Rows are points. Each copy is the shape, with its points in the same order, turned, moved and blurred by noise. Is it also mirrored, or only turned?

Shape:
30, 27
-17, -12
0, 0
21, -35
-38, 27
Copy 1:
-43, 12
7, -10
-6, -3
-23, -51
22, 34
Copy 1 is: mirrored
Copy 2, 5 rows:
36, 15
-20, -22
1, -1
-27, 26
15, -51
Copy 2 is: mirrored
Copy 3:
-22, -7
24, 31
12, 20
40, -12
-6, 60
Copy 3 is: mirrored
Copy 4:
39, -14
-18, 8
1, 2
10, 44
-26, -36
Copy 4 is: mirrored

Shape:
33, -25, -3, -24
28, 33, -15, 14
-3, -16, -36, -10
-20, 5, -2, -2
-20, -17, -7, -7
-2, 43, 43, -2
-4, -36, 6, 6
-24, 32, -23, -14
-13, 34, -29, 25
8, 21, 2, 18
Copy 1:
16, -45, 0, -9
49, 16, 12, -23
0, -5, -27, -14
-9, 12, 1, 8
-12, -4, -16, 7
11, 23, 60, 12
4, -21, -13, 31
-12, 32, 5, -25
25, 48, -8, -16
32, 18, 10, -1
Copy 1 is: only turned
Copy 2, 10 rows:
24, -31, 0, -32
15, 25, -36, -8
45, -11, 3, 13
7, 7, 14, 17
16, -15, 20, 19
-38, 35, 6, -13
2, -40, 7, 13
25, 37, 15, 19
17, 33, -21, 34
-5, 15, -20, 6
Copy 2 is: mirrored

Shape (10 x 6):
-28, 33, -4, -28, 15, -6
-30, 33, 32, -26, 3, 28
15, 9, 7, 22, -34, -45
11, -50, 1, 4, 16, -31
36, -17, 40, 43, 25, -29
8, 9, -4, -17, 12, 16
-28, 2, -3, 11, -1, 16
-18, 6, -26, 21, -2, 12
39, -14, 15, -2, 8, 5
-2, 6, 20, 6, 5, 6
Copy 1, 10 rows:
-50, -6, 9, -15, -18, 14
-37, 3, 49, 8, -31, 15
16, -8, -44, 11, -36, -14
25, -50, -8, -11, 17, -24
34, -52, -18, 46, 2, 10
-2, -4, 18, -14, -1, 25
-18, 13, 14, 9, 9, -9
-13, 24, -6, 1, 21, -1
36, -25, 13, -1, -3, 21
-3, -9, 13, 15, -8, 8
Copy 1 is: mirrored
Copy 2 (10 x 6):
-19, 9, -38, -5, -36, 22
-36, 7, 3, -28, -17, 34
10, 8, 18, 25, -45, -52
55, -13, 11, 36, -24, 6
50, 41, 50, 25, -27, -7
13, 10, -13, -16, -5, 8
-13, 5, -5, 21, 3, 12
-6, 12, -19, 29, 7, -12
42, 11, 15, -17, -5, -7
1, 16, 11, 4, -15, 10
Copy 2 is: mirrored
Copy 3 (10 x 6):
-47, 19, -11, -28, 9, -6
-57, 12, 10, -9, -21, 21
38, 51, 3, -1, 8, -7
32, -20, -4, 8, 44, 4
41, 2, 60, 0, 32, 6
-14, -13, 3, -23, -9, -7
-28, 4, 3, 18, -3, -18
-14, 5, -1, 13, -5, -43
26, -20, 21, -17, -4, 8
-11, 6, 21, 0, -2, 3
Copy 3 is: mirrored

Shape (14 x 8):
-14, -1, 15, -12, 21, -10, -16, -13
4, 34, 4, -12, 12, 21, 2, -2
-15, 1, -2, 15, 15, 12, 2, -9
-5, 22, 17, 21, -8, 7, 11, 14
-6, 2, -4, 7, -2, 10, -7, -11
-1, -14, -4, -29, -14, -12, -20, -15
-12, 0, -30, -21, -27, -11, 24, 8
-12, -12, -19, -16, -41, -5, 11, -6
2, 4, 16, 4, 7, 4, 18, -4
-18, 8, -25, -23, -32, -17, 15, -17
-10, -5, -19, -29, -28, 8, 17, 6
-1, -8, 0, -8, 12, -12, -16, 8
18, 27, -8, 12, 15, 5, 0, -15
-6, -21, -10, -17, -31, -9, 27, -4
Copy 1:
-1, 1, 21, -12, 17, -23, -3, -9
20, -13, 10, -4, 0, 19, 10, 0
-8, 10, 13, 19, 13, 2, 4, -6
-9, -13, 2, 19, -12, 7, 5, 26
-4, 7, 4, 8, -1, 6, -9, -10
10, 24, -1, -21, -12, -23, -24, -22
-2, 35, -29, -18, -29, 5, 13, 5
-9, 40, -15, -6, -35, -3, -6, -5
8, 0, 4, 18, -3, -15, 16, 5
-16, 25, -13, -24, -37, 0, 4, -16
10, 39, -9, -10, -31, 3, 2, 4
6, 13, -5, -7, 18, -15, -12, 2
10, -20, -6, 9, 5, 12, 5, -17
-3, 40, -16, -5, -37, -15, 5, 1
Copy 1 is: mirrored
Copy 2, 14 rows:
-11, -14, -1, 4, 21, 3, -1, -23
33, -10, -12, 14, 4, 12, -6, 2
-2, 2, 5, 5, 5, 29, 9, -3
19, 6, 23, 16, 7, 6, 5, 23
-2, -4, 4, 8, -10, 14, 9, -4
-18, -22, -9, 4, -12, -21, 18, -21
-1, 6, -22, 21, -11, -14, 51, 13
-10, -7, -4, 20, -25, -14, 50, 2
18, -3, 12, -4, 14, 10, 18, 1
0, 6, -15, 33, -16, -16, 47, -13
2, -17, -19, 18, -15, -9, 46, 12
-16, -6, -8, -6, 10, -7, 2, 0
26, 16, -4, -4, -8, 14, -7, -10
-3, -8, -1, 7, -9, -14, 60, 4
Copy 2 is: mirrored
Copy 3:
3, 7, 27, -2, 14, -11, -22, 0
10, 36, 2, 10, 2, 5, 6, 8
0, -6, 3, 16, 13, 9, -12, 10
2, 0, 13, 26, -22, 4, 15, 15
7, -3, -3, 12, 2, -3, -13, 1
19, -3, 4, -23, 2, -27, -15, -18
10, -16, -18, -27, -1, -19, 30, 11
27, -25, -15, -21, -4, -23, 17, -4
0, -1, 18, 12, 5, 8, 11, -6
25, -13, -15, -17, 11, -38, 21, 10
23, -10, -16, -29, -2, -4, 22, 0
-10, 2, 14, -15, -5, -10, -19, -3
-13, 24, -8, 27, 8, -9, 1, 0
16, -30, -4, -21, 2, -11, 25, -10
Copy 3 is: mirrored
Copy 4 (14 x 8):
-8, 8, 8, -7, 26, -8, -4, -26
6, 26, -5, -25, -4, 1, 25, -14
1, -2, -8, -4, 24, 8, 15, 2
-12, 13, 11, 5, -8, 4, 31, 15
-3, -5, -11, -10, 6, 7, 9, -7
-12, -16, -11, -13, -1, -20, -18, -30
-16, -5, -37, -8, -11, -42, 7, 9
-23, -27, -32, -7, -13, -29, 7, -3
6, 4, 12, -9, 10, -12, 27, -1
-14, -7, -41, 8, -11, -40, 9, -14
-18, -13, -31, -27, -7, -32, 14, 2
-5, 6, 6, -11, 13, -7, -18, -2
31, 16, -6, -1, 0, 6, 15, -8
-14, -28, -18, -10, -5, -43, 13, 5
Copy 4 is: only turned

Shape, 14 rows:
-19, 8, -13, -26, 2, 2, 6, 32, -10, 20, -48
-27, 16, -5, -2, 7, 39, 10, 21, -5, 21, -18
16, -16, -1, -16, 7, -4, 0, -41, 13, 17, 41
13, -22, 40, -5, -4, -23, -8, -6, -36, -14, -13
30, -11, -17, 24, -8, -9, 1, -30, 1, -21, 20
22, 4, -17, 12, -9, -20, -17, -8, -8, 12, 48
-6, 18, -8, -35, 14, -1, 4, 25, 3, 4, -29
4, -33, -3, 9, -3, -18, -15, -9, 3, -14, 60
-12, 15, -9, -1, -12, -4, -1, -15, 23, -21, 34
-1, 16, -11, -35, -17, 48, -15, 38, 22, 15, -31
13, 7, 40, 15, 4, -34, -32, -21, -22, -5, -2
11, -15, 26, 21, 32, -27, -24, 8, -1, -7, -26
17, -5, 10, 16, -19, -19, 19, -3, 25, 10, 37
-26, -1, -20, -6, -25, 7, -15, 5, 20, 19, -27
Copy 1:
7, -6, -24, 25, 30, 0, 21, -14, -21, 30, 13
-9, -14, -17, 5, 4, 11, 1, -1, -1, 53, -19
-11, 1, 33, -40, 7, -19, -25, -35, 22, -23, 1
27, -6, 46, 16, 1, 5, 21, -9, -13, -27, 4
26, 12, 11, -24, 2, 6, -22, 2, 26, -49, 8
16, -7, 27, -26, 5, -36, -43, 4, 7, -26, 14
-1, 16, -9, -1, 23, -2, 7, -8, -19, 31, 23
-11, -5, 43, -22, 21, -20, -27, 16, 26, -41, -1
-18, 15, 15, -28, -7, -13, -18, 13, 28, -7, 12
-27, -7, -20, 25, 22, 28, -36, -12, -15, 45, 25
37, 20, 54, 19, -18, -9, -7, -9, 0, -14, -1
39, 26, 40, 23, 38, 9, 9, -2, 10, 1, -4
15, -25, 36, -26, 2, -5, -17, 1, 44, -12, 26
-14, -2, -19, 36, 13, -12, -17, -11, 23, 14, 17
Copy 1 is: mirrored
Copy 2, 14 rows:
6, 8, 13, -46, -10, 30, 4, 3, -25, 31, -4
-4, 6, 22, -32, 1, 42, 15, -11, -7, -3, 25
10, -25, -18, 12, 26, -31, -10, -38, 23, 4, 29
0, -1, 28, 7, 0, -46, 8, -15, -30, 4, -21
9, 6, -30, 29, 9, -20, -5, -26, 8, -25, -11
8, -11, -28, 49, -3, -12, 1, -11, 4, 6, 24
12, 14, 1, -38, 13, 12, 0, 10, -25, 25, 10
-15, -35, -34, 37, 7, -32, -1, -23, -13, -17, 21
-25, 15, -37, 7, 18, -12, -4, -13, 1, -10, 31
14, 13, 11, -55, -22, 26, -20, 24, -5, -5, 37
-14, 9, 29, 38, 16, -38, -3, 0, -8, 13, -15
-9, -15, 25, 13, 29, -11, -5, 18, -20, 2, -36
-9, -15, -32, 12, 3, -26, 26, -2, 27, -6, 10
-22, 5, -6, -30, -19, 22, -24, -7, 7, 13, 4
Copy 2 is: only turned
Copy 3, 14 rows:
-31, 11, -28, -23, 20, -19, -9, 49, 8, -20, -24
-22, 26, -22, -9, 40, 18, -8, 34, 18, -2, -9
25, -13, 18, -7, -3, -5, -2, -11, 0, 50, -1
-19, -13, -2, -17, -4, -5, 18, -24, -41, -21, -15
34, -12, -11, 31, -9, 1, -2, -8, -24, 12, 7
18, -39, 2, 5, 2, 10, -9, 14, -26, 30, 25
-12, 15, -21, -31, 17, -29, -9, 36, 8, -17, -1
11, -48, 0, 8, -15, 14, 1, -22, 4, 24, 25
3, 5, -9, 14, -9, -3, 1, 5, 7, 24, 43
-15, 41, -23, -34, -2, 14, -44, 48, 18, -13, -4
-21, -13, 7, -3, 14, -15, -5, -27, -57, -4, 11
-15, -18, -3, 1, 26, -25, -24, -28, -21, -33, -4
13, -17, 36, 24, -6, 6, 1, 13, -1, 8, 19
-36, 13, -19, 11, -5, -7, -32, 35, 9, 10, -10
Copy 3 is: only turned
Copy 4, 14 rows:
-23, 23, -5, -4, -25, -16, 17, 22, 6, 21, -52
-8, 47, 9, 10, -5, -1, 33, 6, 15, 13, -21
28, -26, 0, -2, 14, 8, 4, -30, -21, 22, 22
-34, -14, 40, -31, -9, 10, -23, 7, -32, 6, -4
17, -25, 13, 11, 4, 26, -23, -14, -9, -27, 5
27, -7, -2, 23, -14, 23, -30, -4, -22, 10, 26
-2, 21, -10, -16, -19, -25, 14, 17, -9, 7, -36
-1, -21, -5, 16, 19, 8, -30, -6, -21, 1, 47
18, -4, -6, 3, -12, -8, 2, -8, 6, -20, 35
12, 42, -21, -27, 0, 5, 22, 39, 32, 17, -31
-3, -3, 52, -23, -22, -2, -45, -8, -22, 9, 7
-10, 5, 43, -7, 11, -27, -44, 6, -15, 4, -24
27, -29, 22, 21, 0, 4, 3, 21, -8, 2, 28
-5, 5, -6, 0, -15, -6, 3, 8, 46, 19, -19
Copy 4 is: only turned

Shape (17 x 12):
-3, 5, 10, -26, -25, -31, 4, 15, -25, -6, 3, 12
-7, -10, -24, 1, 5, -27, -17, -21, -20, 9, 4, 3
-30, 30, 17, -10, 8, 9, -30, 29, 15, -34, -39, 27
-4, -6, -21, -21, -4, -5, 16, -4, -15, -29, -33, 31
4, 6, 3, 19, -37, 12, -12, -25, 7, 12, -16, 11
8, 34, -11, -13, -28, 20, -9, 29, 4, 18, -3, -5
-30, 10, -9, -6, -12, 29, 16, 20, 35, 10, -31, -16
-17, 25, -23, -26, 16, 16, 20, -23, -13, -20, -26, -17
-22, -6, 30, 13, -13, 10, -12, -13, -9, -25, 12, -5
3, 28, 8, -24, 19, -18, -12, 18, 6, -21, -29, 33
21, 15, 25, 36, -11, 17, 22, -12, 1, -31, -25, -24
10, 23, 32, 9, 5, -12, 8, -7, 34, -30, -2, -25
6, -14, -12, 26, 23, 20, 3, -18, 3, 6, -22, -19
27, 24, -15, 16, -21, -25, -10, 18, -21, -35, 14, 3
-11, -12, -25, 14, 12, 24, 5, -12, 18, 26, -28, 37
28, -19, -12, -17, -1, -5, 5, -3, 20, 7, 4, 9
-1, -23, -14, -27, 15, -28, -35, 22, 7, -11, -6, -13
Copy 1, 17 rows:
18, 3, -14, -34, 10, 2, 13, -1, 10, -16, 2, 26
16, 0, -4, 33, 24, 9, 9, -13, -3, -25, 2, 25
-36, -20, 12, -28, -12, 41, -25, -40, 37, -5, -4, 13
-9, -27, -15, -10, -11, 16, 24, -20, 1, -38, -24, 5
38, -25, 22, 7, 8, 15, -1, -28, 2, 8, -11, -13
11, -12, 2, -7, -21, -15, -4, -18, 18, 39, -2, 17
-24, -14, 13, -2, -17, 25, 29, -32, 2, 46, 1, -6
-27, -9, -40, 10, -3, 4, 9, -46, -17, -3, -6, -12
9, -6, 19, -15, 13, 24, -18, -16, -20, -13, 29, -11
-22, -7, -17, -15, -2, 23, -14, -13, 46, -19, -19, 10
14, -3, -8, -8, -15, 40, -26, -6, -34, 13, -19, -38
3, 5, -23, -5, 0, 51, -22, 5, 9, 19, 16, -32
-11, -7, 10, 42, 6, 22, -3, -7, -27, 8, -18, -15
38, 0, -22, -4, -32, 15, -28, 4, 0, -19, 2, 27
-11, -16, 39, 37, -5, 10, 29, -25, 15, -6, -29, -15
8, -23, -5, 20, 2, 5, 21, 25, 16, -1, -1, -5
-20, -23, -12, 15, 18, 27, 2, 16, 12, -4, 15, 47
Copy 1 is: mirrored
Copy 2:
-14, 27, -13, 9, 4, 28, 10, -5, -26, -4, 22, 20
19, 13, -13, 38, -5, 1, 6, -23, -4, -1, -15, 4
-27, -20, 34, -4, 20, 40, 5, -5, -5, -60, -3, 10
6, -10, 3, -6, -23, 42, 37, -19, -17, -9, -3, 31
-29, -15, 12, 19, -17, 11, 1, -1, 2, 23, -18, -1
-24, 3, -16, -12, 3, 29, -6, 25, 6, -5, -6, -28
-14, -51, -3, 4, 16, 41, 19, 14, 17, 0, 8, -23
9, -17, 5, -14, -1, 17, 53, -30, -4, -8, 6, -28
-12, -18, 26, 16, 11, 4, -17, -24, -29, 8, 18, -1
-6, 14, 21, -4, -8, 30, 18, -7, 9, -52, 15, 19
-14, -32, 39, 5, -37, -6, 12, 15, -17, 16, 32, -17
-23, -19, 26, 20, -21, -1, 1, -6, 10, -14, 58, -18
35, -32, 18, 18, -18, -1, 10, 1, 19, 12, -6, -15
-11, 10, -16, 7, -46, -1, -14, 3, -38, -29, 10, 0
12, -34, 0, 0, -4, 17, 10, -1, 37, 9, -28, 26
15, 0, -12, 10, -27, 32, -14, -9, 25, 7, 18, 5
29, 7, -7, 37, -2, 46, -9, -9, 0, -34, 13, -7
Copy 2 is: mirrored
Copy 3, 17 rows:
-2, 27, 12, -1, 15, -16, 5, 21, -19, -9, 13, -6
-17, 16, 17, 14, 16, 5, -22, -25, 3, 14, -6, -15
57, -28, 7, 26, 11, -15, -20, 15, -4, -30, -5, 31
1, 19, -4, 0, 29, -40, -4, -5, 5, -11, -32, 15
-33, -15, 5, 2, -14, 1, -34, 4, -19, 0, -6, 25
8, 11, 9, -7, -15, 18, 14, 23, -1, 12, 12, 45
-2, -9, -1, -14, 1, 18, -19, 45, 39, -11, -22, 39
7, 29, 10, 6, -5, -1, 5, -9, 29, -31, -41, 23
-15, -8, -22, 29, -11, 6, -9, 3, -9, -35, 5, -14
45, -6, 30, -2, 7, -27, -5, 0, -5, -13, -2, 17
-6, -17, -16, 4, -48, -3, 2, 17, -15, -16, -49, -3
11, -23, 10, 1, -49, -13, -6, 21, 16, -15, -12, -21
-11, -18, -4, -10, -10, 26, -18, -21, 11, 2, -45, -3
5, 14, -2, 33, -11, -15, 28, 11, -19, 28, -4, -3
-20, -37, 10, -19, 35, 3, -22, -20, 9, 3, -21, 43
-11, 0, 3, -34, -2, -14, -3, -12, 13, 15, 7, -2
36, 20, -2, -9, 18, 5, -27, -5, 24, 16, 11, -25
Copy 3 is: only turned
Copy 4:
4, 2, 15, 2, -19, -1, 27, 17, -7, 32, 12, 22
14, 9, -11, 6, 5, -17, -15, 6, -33, 17, 11, 14
-48, 11, 34, -5, -18, -27, -22, 17, 43, 18, -13, 0
-13, -6, 20, -43, 17, -19, 1, 21, 5, 5, 8, 23
-8, -5, -18, -2, -31, -32, -4, 5, -3, -29, -12, 3
-5, -27, -5, -6, -41, -1, -1, 1, 20, 12, 13, -30
-24, -16, -39, -23, -10, 2, -4, 5, 50, -3, -3, -11
-26, 19, -5, -38, 13, 1, -12, -14, 6, 8, 39, 0
-37, 8, 7, 21, -7, 6, 7, 4, -18, -14, -7, 5
-7, 20, 43, -9, -11, -39, -2, 4, 32, 32, 2, 10
-27, 29, 3, -21, -14, -5, 28, -29, -4, -34, -23, -24
-6, 51, 4, 5, -8, -6, 30, -5, 29, -11, -9, -20
-5, 10, -20, -15, 9, 0, -25, -21, -2, -13, -17, -14
4, 5, 22, -11, -16, -19, 28, 17, -28, 19, -1, -32
3, -34, -18, -16, 16, -35, -32, -11, 16, -14, -11, 11
43, -5, 1, -10, -5, -1, 0, 8, 14, -4, -1, -3
15, 19, 4, 0, -3, 14, -20, 39, 1, 41, -13, 4
Copy 4 is: mirrored
